Each row is a point. Each copy is the shape, with its points in the same order, stretched, turned, moved and blurred by noise. Some copies are also mirrored. Which?

Shape:
[[-18  18 -43]
 [  1 -14 -41]
 [ 59   4  19]
 [ 11  -4  36]
 [-12  27 -16]
 [ 29  18  12]
 [-23   3 -53]
 [ 26  11  11]
 [ 69 -14  46]]
Copy 1 (9 x 3):
[[-29  34 -17]
 [-39  37  16]
 [ 25   6  51]
 [ -1 -31  25]
 [-15  23 -11]
 [ 17   2  24]
 [-48  43 -14]
 [  3   0  20]
 [ 21 -26  67]]
Copy 1 is: mirrored
Copy 2:
[[  26   24  -27]
 [   9  -12  -26]
 [ -81    2   -7]
 [ -34    1   31]
 [   8   33   -9]
 [ -39   24    1]
 [  43   10  -32]
 [ -43   12    3]
 [-100  -15   14]]
Copy 2 is: mirrored

Shape (8 x 4):
[[-65  26 -11 -16]
 [-30  18  38  31]
 [ 13 -40  16 -31]
 [ 18  -7   1 -10]
 [ 21   2   8 -45]
 [-10 -33  -6  -6]
 [-32  -7  -6  23]
 [-30  75  15  71]]
Copy 1, 8 rows:
[[ -7  45 -31 -52]
 [-55  22 -16   3]
 [ -3 -25  33 -21]
 [ 10 -14  15  -2]
 [ 21   9  37 -11]
 [ -4 -22   5 -32]
 [-20  -1 -29 -20]
 [-38  55 -69  53]]
Copy 1 is: only turned
Copy 2:
[[ 27  42 -38  27]
 [-31  37   8  33]
 [ 32 -32  32   2]
 [  7 -25  -1   1]
 [ 18 -22  -1 -32]
 [ 28 -21   7  32]
 [  2   7 -11  50]
 [-78  57 -47  38]]
Copy 2 is: mirrored
Copy 3:
[[-46  22 -63 -21]
 [-30  -5  -1  18]
 [ 23 -29  -4 -38]
 [ 17  15   7 -27]
 [  0   8   6 -63]
 [ 28  -3 -31 -13]
 [ -1  13 -39  13]
 [-55  56  12  41]]
Copy 3 is: only turned
Copy 4, 8 rows:
[[-33  49 -31 -18]
 [-14   6  -8  41]
 [-35 -32  48 -30]
 [  2  -9  26 -20]
 [ -9   8  55 -23]
 [-23 -35   7 -37]
 [-13 -15 -30  -8]
 [ 38  35 -50  73]]
Copy 4 is: only turned
